Every row gives one point. A path goes straight from each point to the next, and from the last back to the first. The post is the endless flat space through its rows: a point in 2 columns, a line in 3, a plane in 4, and so on, so that a path can go around it. How many times does the path go around the post? Going back the other way cancels.

Post (2 x 3):
[[-20 -33 -38]
 [ -5  10  27]]
Path (29 x 3):
[[-36  -1  27]
 [ -7 -19  37]
 [ 19 -37 -14]
 [  9 -44 -22]
 [-14 -11  35]
 [-13 -38  27]
 [ 27   5  47]
 [ -5 -23 -39]
 [-16   7 -13]
 [-54   2 -37]
 [-34 -43  -3]
 [  1 -18  33]
 [ 20 -23 -26]
 [ 11  16  -9]
 [-60  29 -16]
 [-63 -33  21]
 [ -7 -53  47]
 [  3 -61 -62]
 [ 33  -2  66]
 [-14 -24  15]
 [-37 -10  20]
 [-29  -8 -37]
 [ -8  25 -48]
 [-39  46  41]
 [-10  15  68]
 [ -5 -63  -6]
 [ 43  -5  18]
 [  3  27 -38]
 [-26  31   8]]
Times around: 3

Post, 5 rows:
[[  4   7 -43  29  25  29]
 [ -6 -24  -5 -34 -55 -16]
 [-19 -14 -11 -21 -34 -58]
 [ -7  14  55  69  44  27]
 [ 12 -25 -33  15 -21 -10]]
Path:
[[-40 -17 -15 -10 -26 -23]
 [-31   5 -40   5  47  19]
 [ -8   5  58  74  61 -58]
 [-11 -16  -7 -46 -14  -6]
 [-19  -7   8  42  35 -22]
 [-53 -11 -42  -9 -26 -80]
 [-24  14 -38  36  11 -36]
 [  4  17  23 -30 -66 -20]
 [-14  -4   8  17 -59 -60]
 [-20 -14  15  45 -29 -23]
 [ -1 -41 -79  23 -17 -54]
 [ -6 -26 -15   5  -3 -46]
 [ 27 -18 -37 -11  12 -18]
 [-25   5 -48 -22  24 -38]
 [-44   8  43  10   7  43]
 [-23 -25 -54  52  -4  49]
 [-13 -43 -10  29  17  32]
 [ 16 -37 -36 -10  19  15]
 [ 20 -18   6 -13  -7   7]
 [ 43 -17 -36  22 -17  27]
 [ 19 -10 -10  15  12  22]
 [ 27 -51 -25  28  22  31]
 [-10 -37 -15 -54 -76  38]
 [ 14 -22 -44  38  27  31]
 [ 32 -37  10  -7  -8  -3]
 [ 18  31   7  20  34 -26]
 [-26  29  14 -22 -44 -14]
 [-41  27  13  41  22 -43]]
Times around: 1

Post:
[[ 46  15 -22 -17 -12  15  34 -26 -21]
 [-30 -50 -15  15  -3   8 -15  18 -59]
 [-19 -20 -19 -21   5  32 -15 -31  18]
 [ 59  72   8  19 -38   0  11   1 -10]
 [ 21  -5  40 -28 -23  -4 -11 -15  19]
 [-18 -12 -22 -15 -39   7   3  44 -23]
 [  6 -46 -22  22  -3   3  -9  22  44]
 [ 31  12  -8 -30  40 -15  30 -53  25]]
Path:
[[-31 -39 -74 -38 -48  28   4 -25  25]
 [-41 -61 -33  44   3   5 -16  17 -11]
 [ 29  12  45 -35 -19 -16  -8 -35 -46]
 [ 21   0  20 -18  18   1 -33 -39  42]
 [-10 -21 -10 -53  31  47  16 -28   0]
 [ 11 -36  69  83  54 -12 -33 -46  69]
 [-13 -34 -42 -80  -2  19  24 -77  25]
 [-21 -33 -53  -4 -22  44 -38 -19  -2]
 [ -2 -15   7  -6 -14  -3 -16 -20  15]
 [-27 -29 -10  35 -50  56 -17 -27 -10]
 [ -9   2 -27  35 -44  10 -31   6  39]
 [  3 -23  23 -13 -22 -32  16 -15   3]
 [ -1  45  13 -29   1  27  20 -26 -13]
 [-25   7 -30 -32 -53  87 -40  24  80]
 [-14  20  11 -46   4 -22 -28  -3  -6]
 [ 33   0   9 -52  21  23 -12 -48 -68]
 [  6 -13 -26 -33 -15  15  29  20  -9]
 [ 30 -10  -2 -31  11 -71  72  15  51]
 [ 47  20   2  -3 -50 -10  13  12 -14]
 [ 26 -61   7  18  -4 -18 -58  21  -6]
 [-46 -20  -5 -86   9 -19   8  25  20]
 [ -5 -71   3 -20  -3  16  36   7  -3]
 [  5 -18 -53 -23 -35  19  50 -10 -40]
 [-19 -15 -31  32 -34  -2 -30  -1 -44]
 [ 34   2 -10 -46 -31  12   3   9  24]
 [-12 -17 -58 -54  28   2 -13 -25 -37]]
Times around: 2

Post:
[[  3  -4  13 -26 -11  46  10 -24  11  33   6 -17]
 [-26  22  -3 -69   3  65  30  17  20  27 -52  63]
 [-58 -39  -3 -47  -7   4 -21  13 -34  35  78  58]
 [ 20   0 -19  21  81  22 -10  18 -10  14  -5 -49]
 [  8  59  19   0 -22   6  -7 -56  10  -7 -34  23]
 [ -3  18  43 -38 -19   6  -7  10  50   8  21   3]
 [-10  39 -16  34  11  26 -30 -56  32  32  -3 -22]
 [-36 -40 -44  -2 -10   2 -36 -16 -14  20  20  12]
 [-33  33  20   6 -15   8  16  -6  18   9   6  -3]
 [ 26 -28  50  60  16 -55 -26 -12   9  13 -22  -3]
 [  1 -13  53  20  24  29 -18   0 -20 -12   5  13]]
Path:
[[-27 -15 -25  14 -16  18   4 -29  10  -6 -16 -62]
 [-17  11  20 -39   3   6   2 -11  -4  -9  66  14]
 [  2 -32  -2 -15   9 -22  -5  11 -47  14  54  51]
 [-27  22  20 -20 -48  25   8   7  21  14  22   4]
 [-24  89   9  40  64  24 -58 -34 -24 -20  23  -2]
 [-10 -20  -2 -45 -26 -54 -33 -39  23   2 -66  71]
 [-44  25 -35  -2  -7 -27 -40 -61   7  33   4 -23]
 [-38   8   9 -10 -47  -3   1   5  -4  13   3 -41]
 [  1  41 -21  32  -1 -21 -11 -41 -74  23 -22  30]
 [-20  63  30   4  36 -45 -23  43  41   3  23 -31]
 [-39 -22  43 -35 -58 -34 -43 -10  42  -2  60  37]
 [ 13 -28  16   4  74 -84 -17  52   3  44  35  33]
 [ -4   3  46  10 -40  47  34  14  37  30  -3  -8]
 [-29 -16   9  15  -7 -61 -10  32   9  21  12   1]
 [-14 -15  26 -28  17   9 -21  32  13   5  18  -1]
 [-22 -44   6  18  14 -17 -14 -22   2 -13 -57  37]
 [ 25 -59 -37 -23 -15   5 -67 -41  12  20   3  86]
 [ 21  -5  27  13 -13  30 -12   3  50  41 -46   6]
 [-58  21 -63  -5 -12 -21 -19 -11  13  75 -20  36]
 [  1 -30  41  -5  14 -31 -25 -12   2  25 -66  63]
 [ 11 -10 -10   6  47  -8  -6 -12  -1   3 -22  -6]
 [ 15  15  31 -20  77 -58  17  27 -41  10  -4 -12]
 [ 54  -9  38  10  42 -50 -29  28  -5  39 -45  13]
 [ 28 -27 -24 -36  -4 -10  -4  26 -33  25  43  11]
 [ 10  12  -3  17  41  16 -71 -19  19 -18  44  -8]
 [-67  15  19   5  -1 -13 -10 -23  54  83  59  21]]
Times around: 2
